Each wall is flat, endless, passes through zero and stands at right angles to its row. A trip goes straight from one point to another. List the walls that it crosses, first one first.
(in the rows, 128 means zero)

Walls:
(1): [138 183]
(2): [145 101]
(3): [166  71]
(4): [ 50 142]
(5): [121 100]
(6): [110 143]
Trips:
[ 74 104] to [115  91] => 2, 3, 6
[173 179] to [162 146] => 3, 2
[106 146] to [131 176] => none

Walls:
(1): [134 176  37 106 156 189]
(2): [148  69  81 138 136  74]
(3): [198 150 112 112 160 205]
(4): [ 91  91 149 119  85 100]
(5): [ 82 161  95 104 134 102]
(6): [180 137 175 141  64 213]
(7): [149 143  97 119 108 110]
(8): [ 99 107 200  94 163 130]
Trips:
[148 159  90  93  67  98] to [137 127 176 156 120 108] => 1, 5, 2, 8, 7
[196  84  82 118 204 119] to [164 164  86  89 118 151] => 5, 6, 2
[ 83  90 124 147 190  85] to [ 89  84 132 148 107  99] => none
[135  58 159 113 157 123] to [196 153 173 194 148 114] => 3, 6, 4, 2, 8
[129 184 157 100 124 152] to [ 96 178 126 140 155  66] => 7, 6, 3, 1, 2

Walls:
(1): [159 166 128 152 153 136 104 130 130]
(2): [ 92 176 204 117 125 101  75 153 122]
(3): [161  88 155  88 131  68 148 166 152]
(4): [ 63 125 183 157 102 122  83  81 102]
(5): [132 110 157 158 160 113  79  87 100]
(6): [159 133 117  81  81  57  98 128 188]
(7): [ 49  80 143  82 146  85 180 152 160]
Trips:
[ 62 128  81 148 169 142 119 171 123] to [108  78 157  98 102 196 119 173  59] => 4, 2
[199  65 113 116 224 149 131  76  91] to [124 152 113 148 178 161 149 194 169] => 5, 7, 3
[190 132 129 134 121  94 137 170 233] to [141  94 166 144 147 104 168 149 112] => 1, 6, 5
[153  99 131 167 117 137  72 107 189] to [116 147 133 139 232 112 138 160 153] => 3, 2, 4, 7, 6
[194 133 141 146 127 120 150  82 121] to [178 154  55 204 144  83 113 122 153] => 3
[123  65 132 133 172 103 127  53  99] to [ 76 191 123 107 128 167 163  96 139] => 3, 5, 2

Walls:
(1): [ 75 124 197  89 102 108 141 145 163  98  69  94  93 157]
(2): [149  86 233 115 117 150 173 138 112 179 160 215 110  91]
(3): [127 129 149 175 176 175 112 175 189 158  77 107 166 144]
(4): [154 225 161 109 161 173 123 130 155  91 160 140 127  89]
(5): [126 146 147  98 143 113 136 178  77 137 155  61 153 107]
(6): [100 100 137 135 174  72 132 107 160 191 110 105  89 133]
(7): [138 104 161 118  96 107  84 125 188 143 127 118 161 132]
(8): [129  91 179 117  74 101 136 127  92 101  98  93  41 186]
(9): [112 181 137 110 113 125 178 135 124 184 101 119 172  86]
(10): [110  91  96 114  83 114  99  52 118 151 116 180 102  69]
Trips:
[183 176 173 150 126  91 137  80 153  82 147 202 122  85] to [170  96  82 160 149  69  58 102 108 152  94 117  96  77] => 6, 2, 4
[141 179 125 114 114 125 155 173 104  91 173 174  73 143] to [116 193 136 169  90  91 150 115 106 141 125 193 136 115] => 5, 9, 10, 8
[100 130 126 134  71 171 122 149 218 156 120 111  87 163] to [ 96 127 157 133 123  81 170 150  86 138 120 105 119 205] => 9, 5, 7, 3

Walls:
(1): [135 142 134 156  95 117  67 124 101  71 127 118 118 167 121  67 114 143
  99 137]
(2): [138 163 132 155 200 126 107 179 120  59 120 171 114 143 139 118 118 114
 120 116]
(3): [119 171 137 182 130  80 151 160  78 116 150 179 111  96 183 118 126  73
 104  93]
(4): [189  87  86 151 109 147 154 111 180 126 140 119 142 147 218 138 135 116
 172 134]
(5): [106  63 231 124 117 103  96 130  92 168 137 125  88 161 136 161 146 122
 135 119]
(6): [165  66  83 119 161  88 120 139  60 132 124 101 117 146 165 112 173 177
 100 104]
(7): [179 184 195 150 171 102  79 114 101 133 141 121 159 160 118 174 151 165
  95 157]
(8): [120  92 173 156 207  92 123 121 161 102 133 151 180 109 137  56 155 161
 179 137]
(9): [124  50 116 159 176  75  92  94 117  94 159 118 113 106  97 119 119 115
 113  79]
(10): [188 128 158 145 128 132 131 169 107 129 158  91 111  77 111  97  85 127
 130 185]
(11): [125 132 145  85 109 126 109 127 136 119 103 104 185 114 107 128 124 155
  92 126]
Trips:
[107 120 184 147 117 166 165 162 123 140 138  70 158 134  85  97 113 167
 118 216] to [117 115 147 104 164 159 167 129 105 198 189 131  89 112 111 135 101 108
  56 125] => 1, 8, 11, 3, 9, 7, 6
[133 161 209 153 157 137 157 159 183 174 127  96 169 179  63 156 140 154
 101 127] to [113  37 153  98  65 115 115 156 147 168 166 138 123 119 185 143 126 160
 119 136] => 4, 6, 7, 8, 9
[127  60 105 125 122 148  93  69 101 101 140 155 101 130  64 131 136 167
 169 128] to [135 129 112 125 161 129 132  78 176 122  85 139 177 112 155  70 104 154
 119  96] => 11, 5, 4, 2
[131 120 178 120 140 149 110  85 157 109 144 116 111  92  93  83 124 108
 143  93] to [107 150 162 125  75  94  93 166  84  71  99 161 129  85 121 121  79 188
 175 124] => 2, 3, 9, 7
